Each wall is flat, endless, passes through zero and stands at right angles to its row. A trip goes straight from one point to another. List the walls that it crosses, first one first.

Walls:
(1): [23 24]
(2): [-33  95]
(3): [ 28 -30]
(4): [ 31 -18]
(5): [-11 -33]
Trips:
[-62 -46] to [ 38 -17] -> 3, 4, 1
[ 1 38] to [51 15] -> 4, 3, 2

Walls:
(1): [  8 -29 -12 -56  24 -34  51 -24]
(2): [  1  41  39  21  16 -15 -10  31]
(3): [ 9  0  2  7 26 13 31 24]
(4): [-10  -1  11  16   5  67 -18  52]
(5): [-45 -25  -2 -25 -14 -31  14   0]
(6): [-10 -35  -2 -15 -11 -28  26 -21]
Trips:
[-77 -24  50  39 -18   1   9 -27] to [  5  24  13  51 -46  13 -31 -15] -> 6, 5
[-36  -2 -61  25  38 -17  33 -15] to [-33   9  -4  19 -12 -11  51 -16] -> none
[ 33 -21 -12  -3 -10  41  -3   4] to [  0 -95  -7  -1  39 -29  27  12] -> 1, 6, 5, 4
[ 21  -5  18 -10   9  62 -22  26] to [  9  47 -25  31  -3  17  15  50] -> none
[ -3  44 -16  28 -30  -3  16   5] to [ -2 -12  15  18  19 -55  -2 -36] -> 6, 5, 1
[ 17 -35  14  42 -90 -18  13   1] to [ 15  28 -25  -7 -20 -26 -32  -1] -> 5, 6, 2

Walls:
(1): [-34  21 -23  35 -45 -35  15 -57  82 -17   7 -26 -15  -1  -1 -25  -4  -6]
(2): [ 39 -58  24 -19 -25  -4  15  -5 -57   5  15 -15 -40  10 -30  10  12  22]
(3): [ 13 -11  31  53  26  19 -29  -3 -18 -14 -49  -3  25  -7   7  26  23 -74]
(4): [ 34  13  19  10 -56  31   7  27 -27  21  64  34 -18   5 -30 -43  -1  32]
(5): [ 10  -1  19  -1  58  44 -13 -16   6 -42 -43  56   7 -23  -3   6  -8  -9]
Trips:
[  3 -57  15 -26 -24 -11 -58  12  19  18 -31  -5  36  -5 -38   5 -35 -34] to [ 44 -28 -43   1  35  61 -58 -29  36  54  10  16 -24  14  57   8 -34 -10] -> 2
[ 48  -5 -43   8 -14  24  -3 -52   2 -27  -3  22   0  18 -16   9 -44  -2] to [ -4 -17 -41  29 -20  -7  11 -43  19 -10  37  49  19  14 -10   6 -39 -24] -> 2
[  7 -33  -8 -22 -13  24  15 -60 -24 -90  44  18  46  63  -2   2 -46   2] to [ -8  34  45  19 -34  15 -16   7  86  -4  95   4  37  14  -5 -17 -27  13] -> 2, 5
[-11 -20 -38  27  62  -6 -17  -6 -13   4 -25  18 -54  32  -8 -26  -8   8] to [ -2  39  59  -2   9  23   2   7 -33 -26 -21  38   3  27 -40  20 -29  54] -> 4, 3

Walls:
(1): [ 26  -7   9 -33  -7   2  -4 -46 -37  22 -25  25 -25 -12 -24 -41   7 -18
   0  19  10 -28  28 -28  20 -15 -51  40  11  56  37  22  -4  10  -5 -53
  17  12   5  38  -5 -22  36   4   0  25 -31 -58]
(2): [ 25   1  -3  76   0 -33  22  37 -78 -31 -11  -4   9  12  -6  33 -45 -25
  25 -37   5 -19   3  -8  40  15  23   8  21  27  32  26 -12  -7  32  -2
  18  -3  17   5 -71  -1  19  -7 -30   2  26  40]
(3): [-19  30 -24  40 -12  -9 -54  22  23  -2   0  -4 -38  34   8 -19 -14  41
 -10  13  45  27 -16 -13 -16 -35  -1   9 -38 -16  -7 -24 -19  45 -23   6
 -36  -6  11  57   2  18  46   1 -47 -22 -38  10]
(4): [ 30   9 -33 -15 -75  40  32 -47   7  -7 -11 -16 -19   1   8  36 -48   7
  11 -36  -5  19  52  -2 -11   7  34 -32 -17  26   7  12  -2  27 -23 -31
   6  21  15   5  69   4  -2 -19 -14  30  14 -56]
(5): [  2 -41 -22 -20 -27  25 -59  15  26 -17  46   8   4 -34  -2   4 -16  -3
 -22 -35 -25 -30 -29 -48  21 -34 -21  13  -1  39 -13 -28 -16   8  28 -48
  17 -22  -8 -53   9  42 -10  35  -3  43  -2  -6]
(6): [-16 -52  20  30  75  24 -11  21  17 -29  27   2  17  10   7 -18  -9  11
 -26  55 -22  -2  -1 -13  48 -18  -8   9  10 -25 -32 -25 -16  -6  -6 -27
  40  34  95  -1  51 -10 -47   6   1 -15 -18   9]
(7): [ 36 -10   1  21   3 -23  31  -7 -12  -1 -43  -3  13 -11  31  21   2 -29
 -46 -30   4 -47 -39  -8 -37  41  34 -11  27 -26 -15 -38 -36 -15  -9  13
  12 -38 -11   4   1 -31 -79   7 -15 -52 -57  19]
Trips:
[-43  -8  25  23  33 -10  26 -14  23 -15  31  11  43 -29  59 -13  13   4
  -5  14   3  19 -30 -13  11  15 -70  21 -12  -1   4 -44  40  12  24 -11
  48  28  12 -17  -6 -37  22 -60  47  12  13 -24] to [-72 -11   7  10   4   6  28  40 -44 -21  13  21   9  20  -5  12  56 -75
 -30  50  -6  21  16  -7  29 -22  39  11  53  20  26  10 -11  50   6  42
   8  11  55  -8 -22 -26  25  27   7 -12 -15  -7] -> 5, 2
[-34  16 -34  -3 -18 -15 -21 -27 -16 -85   5  25   7   6  -1 -21 -32  24
 -39  11  29   0 -60  -7 -15   2 -32 -23  11  -4  18  -9  34 -35 -17   8
 -21  37  -3 -30  15  -9 -15  21 -25 -11  20  12] to [-32  13 -35  30  36 -59  53  18  19  18  -3 -15 -10  16  14 -12  14  45
 -29 -18  -4  -8  25  27  -7 -12   8  10 -37  14 -36  25 -49  -5  17  24
 -23  13  10 -11   1  28 -32 -14 -11 -14   9  -1] -> 5, 2
[ 14  -2  -6 -24  30  13 -14   1  50  24 -11  23 -18  27 -20 -30 -36 -25
  11  20  17  27  12  36  18 -11  24  23  11  -7 -36  -4 -15 -30 -43  11
  33 -23  -7 -15 -10   8 -10  29  23 -12 -19  -7] to [-25   4  11  -1  74 -32 -31 -32  -1  48 -54 -10 -14 -24  19 -37 -33 -59
 -61 -22 -25  35  31  25  -2  23  -5  30  16 -46   0 -29   1   1 -13  17
 -27 -53  -9   8   1  33 -30  68 -15   2  -8 -61] -> 1
[ 24 -44  11 -10  -2  -5 -31  17 -28 -24 -54  -6  23   6   8   1  56  20
  18   3   9  61  -3 -32  52 -26 -10 -62 -20   1 -21  27  13  27  14 -31
  23 -21 -78 -10 -17   8  -1   8  16  -2 -19 -40] to [ 15  -6 -18  18  36   7  18 -12  -7  52  16  33  -8 -21  34  37 -53  16
 -20 -63   7 -20 -14  26  -3   7  40  19 -28  24 -33 -23  43   6 -24 -39
  20 -67  37  -6   9  33   9  43   6 -16  34  49] -> 2, 4, 1, 7, 6
[-10  26 -33  14   9 -21  -5 -16   1 -35  61 -11   1  57   9   1  55  39
  -9  24 -50 -25 -10  28   8   9 -62   8  25  22  15 -20  48  11 -10 -33
  16  42  30 -47 -23  -8  -4  -8   2 -11 -21 -26] to [ 10 -20 -30  26   5  52  32 -20 -55   4 -11   0  43  11  11   1  20   0
  25  33  24 -58  33  33  33  53  58   8  26 -13  -1 -31 -11  32 -10 -10
  84   6 -13 -52  13 -23  60 -24  -4 -36  -6 -22] -> 2, 5, 4, 7
